Each point is reached from the start by the listed moves, each made once or not at all, plus a little noise. Say if it took an odd or an even number of moves. Then give how often each move was made.

Moves:
(1): [ 47  40  43 -17]
(2): [-17  45 -30   0]
Start: [-11 -13 -13   7]
Points:
[ 20  73   2 -11] => even (1, 1)
[-25  33 -42   5] => odd (0, 1)

Moves:
(1): [37 22 -2 20  8  2]
(2): [-39  47  26  -2  11   6]
(3): [ 32 -10  37 -13   1 -25]
(4): [-10 -12  -2  21  54  27]
Start: [-16 -15  14  20  13 -10]
Points:
[  5 -38  48  29  67  -7] => even (0, 0, 1, 1)
[-33  11  74  27  81  -1] => odd (0, 1, 1, 1)
[-56  31  41  18  22  -3] => odd (0, 1, 0, 0)

Moves:
(1): [ 43   6   5  13  14  -1 -21  -3]
(2): [ 27  28 -43 -13 -10  14   5   7]
(3): [-12  32  44  -6   8 -10  -3   3]
(4): [  7   0  11  23 -13 -11  39  -3]
(5): [-10  -9   9   4  30  -9  15  25]
(6): [-11  13  13  23   8  50  -9  -5]
Start: [-28  14  12   0  42 -10  20 -10]
Points:
[ 16  33  40  62  49  29  31 -20] => odd (1, 0, 0, 1, 0, 1)
[-20  14  26  23  28 -26  59 -11] => odd (0, 0, 0, 1, 0, 0)
[-39  18  45  50  68  21  65   8] => odd (0, 0, 0, 1, 1, 1)
[-53  50  90  47  75   8  57  11] => even (0, 0, 1, 1, 1, 1)
[ -5  76  21  -2  29 -15  60  -2] => odd (0, 1, 1, 1, 0, 0)

Moves:
(1): [ 26  12  -4 -16  14  22  -5  11   5  30  -3 -25]
(2): [  8  20   2 -35 -19 -25  -2   4  -6   2 -17  -6]
(3): [  8   6  28  37  13 -20 -12 -15  27  18  -8  12]
(4): [-11  26  11  42   0  -4  33  -2 -17 -19  23 -14]
(5): [-46   6 -17  -5  25 -21 -11  13   8   9 -22 -25]
(6): [-51  10 -14  10 -34  -4  27  -7  15  36 -22 -14]
(7): [  3 -14  -8 -15  18  -4  34  -6   6 -24 -17  13]
(8): [-11  11 -18 -12 -10 -27   6   5  11  23  31  10]
(9): [  8  15 -27  25  -7  -6  -6   5  19 -26 -11  12]
Start: [ 17 -43  26   5  51  24  31  20   7 -54  -8  20]
Points:
[-40 -14  20  41  77   2  57  32  -4 -59  -6 -22] => even (0, 0, 0, 1, 1, 0, 0, 0, 0)
[ 37   2  65  72  70  22  46  10  20 -28   4  -6] => odd (1, 0, 1, 1, 0, 0, 0, 0, 0)
[-27 -52   4 -19  95  -2  54  28  22 -70 -44   4] => even (0, 0, 0, 0, 1, 0, 1, 0, 0)
[ -5   9  -8 -62  61 -28  18  51  30  12 -19 -25] => even (1, 1, 0, 0, 1, 0, 0, 1, 0)
[ 54   8  -1 -10  59 -38  40  26  71 -31 -41  32] => even (1, 1, 1, 0, 0, 0, 1, 1, 1)

Moves:
(1): [  9  -8  16   9  26  10 -34   0   2 -22  29]
(2): [-17  19   6 -22   5  10 -16 -17   3   3  -1]
(3): [-11   0   7  -8  19  18  22  31  19   4 -15]
(4): [  6  13   4  15  28  -8  -1  -5   3 -22  -2]
(5): [-16  14   9  27  31  20   1   7 -10  25  11]
(6): [ 13   7 -33  -8  -5  28 -13  -4   7   2  -3]
(7): [10  0  9 -6  8  8 22 -9 -5  4 -2]
(8): [  1  22 -13 -14  11  -8   8  22  -9  13  18]
(9): [ -2 -16 -13  -6  20 -21  24   4   0 -13   2]
(10): [ 8 -3 10  5 13 -9 -5  4  9 17 12]
(11): [-20   9   8  12  -9  14   6   6  25   5  25]
Start: [  9 -17 -19  16  -1 -21   5   7 -16   4  13]
Points:
[ -3  19 -18 -18  95 -37  36  45   9   6  27] => even (0, 1, 1, 1, 0, 0, 0, 1, 1, 1, 0)
[ 30   6 -39 -13  47  18  41  51   5  43  21] => odd (0, 0, 1, 0, 0, 1, 1, 1, 0, 1, 0)
[ 26  10 -41  18  78   4  15  22   8 -29  79] => odd (1, 0, 0, 1, 0, 1, 1, 1, 1, 0, 1)
[ 14   1 -29  -7  28  25 -61 -14  -2 -12  39] => odd (1, 1, 0, 0, 0, 1, 0, 0, 0, 0, 0)
[ 29 -22 -21  34  92  14   2  11 -12  18  66] => even (1, 0, 0, 0, 1, 1, 1, 0, 1, 1, 0)
